Each row is a point. Each copy is the shape, with its points in the same order, stretched, turned, moved and blurred by noise. Some copies are also mirrored. Which?

Shape (8 x 3):
array([[ 41,  19,  10],
       [ 15,  22,  28],
       [ 23,  17,  31],
       [  7,  19,   1],
       [ -2, -56, -31],
       [ 22,  24,  10],
       [ 17,  16,  -2],
       [  7, -42, -22]])
Copy 1 (8 x 3):
array([[ -2, -17, -52],
       [ 18,   9, -51],
       [ 23,  -1, -54],
       [-12,  12, -22],
       [-20, -38,  79],
       [ -3,   3, -44],
       [-15,   1, -24],
       [-15, -35,  52]])
Copy 1 is: only turned
Copy 2 (8 x 3):
array([[ 41,  10, -35],
       [ 38, -18, -21],
       [ 44, -18, -19],
       [ 15,   5, -24],
       [ -4,  62,  64],
       [ 31,   2, -36],
       [ 21,  11, -22],
       [  3,  48,  39]])
Copy 2 is: mirrored
Copy 3 (8 x 3):
array([[ 46, -17, -38],
       [ 12,   6, -28],
       [ 25,  10, -31],
       [  2, -17, -13],
       [ 15,   1,  43],
       [ 18, -16, -31],
       [ 15, -21, -18],
       [ 20,  -3,  26]])
Copy 3 is: only turned

Shape (11 x 6):
array([[  6,  41, -10, -38,  29,   8],
       [-39, -19,  10,  24, -24,   1],
       [-42,   0,  -6,  24,  -6, -28],
       [-37,  -5,  14,  37,  21,  11],
       [-22, -33,  25,   2,   2,  -6],
       [ 22,  27, -28, -29,  -1,   4],
       [ 52,  28, -22, -12,  27,  24],
       [ -1,  36, -16, -28,  12,  18],
       [-25, -37, -17,  39,   8, -27],
       [ 25,  32,   1,   6,  -3, -15],
       [-28, -20,  22,  26,  24, -23]])
Copy 1 (11 x 6):
array([[  4, -19,  49,  39,  54, -10],
       [-27,  -9,  -7, -51, -17, -10],
       [  6,   2,  27, -49,  -8,  -7],
       [ 22, -42, -16, -28,  -5,  11],
       [  3, -16, -37, -27,  -3, -27],
       [-29,  22,  57,  36,  35, -11],
       [ -2,  -3,  39,  77,  26,  11],
       [-17, -11,  42,  27,  43,  -1],
       [ 24,  24,  -1, -41, -19,   2],
       [-12, -19,  60,  22, -16, -16],
       [ 39, -27, -20, -31, -17, -14]])
Copy 1 is: mirrored
Copy 2 (11 x 6):
array([[-12, -62,   1, -30,  49, -35],
       [ 29,  54,  -9,  22, -28, -16],
       [ 17,  50, -15,  12, -13, -54],
       [ -1,  56,   3,   8,  18, -14],
       [ 27,  13,  32,  33, -16, -17],
       [-22, -54,  -7, -32,   9, -17],
       [-73, -60,   6, -39,  34,  17],
       [ -6, -39,  -8, -36,  34, -20],
       [ -8,  57,  29,   2, -43, -26],
       [-44, -24, -32,  20,  18, -28],
       [  3,  36,  22,  35,   4, -39]])
Copy 2 is: only turned
